Each wall is flat, endless, passes through zero and stands at right angles to its row. A trip goes straight from one point to another. List the walls that it crosses, first one first.

Walls:
(1): [ 33 -30 -19]
(2): [-10 -21 -39]
(3): [16  3  0]
(4): [12 45  8]
Trips:
[ -1  -9 -30] to [54  5 -1] => 3, 4, 2
[-46   4  -7] to [-60 -13   6] => none
[22  8 -7] to [10 33 49] => 1
[ 58   9 -10] to [71 13 -4] => none
[-50 -24  14] to [-22 -32  33] => 2
[ 69 -26   9] to [26  4 -1] => 4
[ -2 -33  38] to [-10  18  10] => 1, 4
[  0 -25 -19] to [56 17  5] => 3, 4, 2

Walls:
(1): [ -5  33   8  22  37 -32 -53 -23]
(2): [-16 -24  -3 -26  15 -49  18   2]
(3): [-28 -31 -10  74 -10  11   4 -17]
Trips:
[  3  32  49 -27  18   8  22 -63] to [-12 -27 -26  23  28   6  55  -1] => 2, 1, 3
[-43 -39 -47  19 -55  56 -14  19] to [-37  -4 -40 -40 -19  -1  39   9] => 2, 3
[ 33 -18  -1  40 -26  13  43   5] to [-33 -26  -9  26  22 -19  43 -10] => 2
[ 37 -15  48  -8  13  12  -8  30] to [-17  11  33  30  -2  18  23  18] => 3
[-12  -5 -32  44  45 -12  28 -19] to [  9  18 -15  38 -64  49 -47 -38] => 2
[ -8   7 -19  33 -30  56  43   4] to [-33 -12 -29  -3  59  39 -32  37] => 1
[-11 -13  76  40  -4  14  -7  59] to [ 44  -5 -34 -29  46  -7   1  36] => 3, 2

Walls:
(1): [-26  21  23  27   3   6  32 -36 -14 -33   2  45]
(2): [-37  30  -5  -1 -33  28 -58  65   1  34 -36  21]
(3): [ -2 -53  -7  -9 -22  33 -17 -16  42 -46 -11 -30]
(4): [ 51  68   6  -9  30 -68  12  32  17  22   6  25]
(5): [ 40 -21 -29 -14 -22 -15   0  21  23  -4  20   1]
(6): [-34 -12 -14 -18  12  -7 -10  19  48   4  -9  10]
(7): [ 17 -10   4   8 -42  31 -19  35  35  18 -34  16]
(8): [-34  52   9  40 -25   8 -36  -7  -4  28  45 -44]
Trips:
[-17 -32 -36 -14   7 -37 -28  28   0 -11 -26 -19] to [ 69   3 -31  38 -37  41 -36  -3   9  -9   0 -37] => 8, 6
[-72  26  16 -11  50  30  -9 -29   8 -34  21  -1] to [-38 -42   9  41 -16  23   5 -40 -44 -30 -16 -36] => 6
[ -8 -17 -24 -46  46 -44  33 -15   0  16  64  33] to [-12  25   2  33 -33   8  20 -30  -1  24  15 -10] => 8, 6, 5, 4
[ -3  -1  45 -44 -14  38 -26 -43  48  11 -24 -59] to [ 36 -42   0  47   1  16 -77 -29  -1 -36  50  -3] => 2, 6, 5, 7

Walls:
(1): [ 16  17   8 -37  -4  12 -33 -38  32  16  10  -7  34 -57 -14 -28  16 -40]
(2): [-51  37 -19 -50  22  10  20  24  29 -45  11 -43  35 -35  34 -18  34  26]
(3): [-12 -29  94  -9 -77  -3   1 -28 -18  -9  10   2 -15   9   9   2   6 -16]
Trips:
[ 32  42  18  19 -11 -32  -9  10   2  15  -9 -62 -46  34 -40  47  45   1] to [ 20 -35  25   4  15 -42  -3 -42  13 -59 -46 -11 -26  18  -2 -22  34   0] => none
[ 45  -7   0  46  27  65 -38 -21 -14  67  21 -22 -21  18  -2  -7  31 -21] to [ 42 -37 -34 -34  -1  49  12   0  -1  23 -54 -14  33  -4 -35  -8 -36  30] => none
[ 34  10  -3   9 -30 -36 -28  15  49   6  43 -19 -42   0  36 -16 -15 -16] to [-12  20   1  -4  25 -15   2 -34  26  12 -13 -14  32 -63 -18  -6 -17  25] => 2, 3
[-31 -15  56  13  -5 -19  -9  26  27 -33  28  47 -24   9  -7  -6   5 -28] to [ 26  14  -8 -24 -33  21 -24  29 -34 -27 -40  38 -36  16 -61 -69 -10  -7] => 1
[ 22  63 -43   9  -1  22 -27  -5  27  33 -10  -7  24  -9 -43  19  66  32] to [-21  14 -42  -9  -8   0  20 -19 -40 -24  -3  26  31 -30 -17 -54 -15   7] => none
[-16  21 -41  -6 -21  36 -26 -24   3  24  51 -29 -73  25  33 -27 -56 -17] to [ -1  11  -3  -9  71 -37  25  43 -67 -10  50 -39  27  34  -3  22  44  14] => 2

Walls:
(1): [ -1  28  28  42   6   9  32 -29 -29  15   4   6  29 -50 -36  37 -42 -17
 -28  34  15  29  45 -25 -17  38   5  19  38  39 -17  31]
(2): [ -2   2  -7 -16   9  11 -32  12  -6   7 -13 -12   5  12  -8   6  66   9
  -2 -14  26 -56  28 -48  21  31  27  24  26 -34  -2  15]
(3): [-23  15 -15   9  -2  22   9  -7  22 -14  -8   2 -10 -12  47 -53  -9  15
   0 -15  14  20  32  32 -29 -34  45  22 -15  16  -2  -5]
(4): [ 34  55 -32 -16 -49 -58  81  21  16  -2   0  53 -46   2  64 -70   8  60
  -3  10  -7 -20 -39  41  50  -8 -60  23   9   2  42  -7]
(5): [ 57  30  19 -42   5 -62 -15 -33   7 -21  45   6   3 -11 -71 -26 -22  62
 -19   2  16  22   0 -19  -4  34   3  -9 -20  41  -8   0]
Trips:
[ 23  -3 -21  49  37 -13 -35  -3 -14  36  10  -4 -26 -20 -15  11  -4  19
  15  -8 -16   9 -59  21  11 -23   8 -35   2  33 -24 -58] to [  9  19  30  43  20  85 -35   5  17  36  -9  -6  -9  46 -26  59 -13 -15
  54  35  21  -3  -9 -29  38 -25  23 -23 -18  19  22  75] => 5, 1, 2
[ 12 -34 -17  19  22 -27  -1 -23  -1  22  28  22 -19  -3 -19  51 -38  -4
  51  31  -5  85 -19 -42  -2  70  16 -34 -63  20   8  -3] to [ 27 -10  -4  27   4   0  -8 -25   8 -44 -22  42  22  54  10  -5 -24  42
  -5  -3  -6 -35   1  -5 -13 -51 -37 -26 -18  25  -6  22] => 1, 4, 3
[-20  27 -16   6   9 -37  17 -37   6 -18 -51  -7  21  -4 -20  32  -9  -3
 -14   3 -13  51  36  93  21 -21  12 -25   5  15 -18 -36] to [ 38  12   1   5   2 -21  46 -37  16   9   3  31 -23  32  -5 -43  -9  24
 -51  25  -1   8 -34 -44  15  16  17  -4  25  26 -25 -32] => 4, 3
[-14  15   2 -57   6  42 -16 -19  15 -33 -66  -9 -46  17  17 -32  74 -12
  15 -35   9  -3  31 -29  35 -48  -6   1  61 -36 -21 -21] to [ 25  42  -9 -32   7  64  43  32  -9  35  -2 -52 -12 -38 -38 -11   5 -61
  13  27  12  35 -26  -8 -16 -36 -37  25  58  79  47  45] => 1, 2, 3
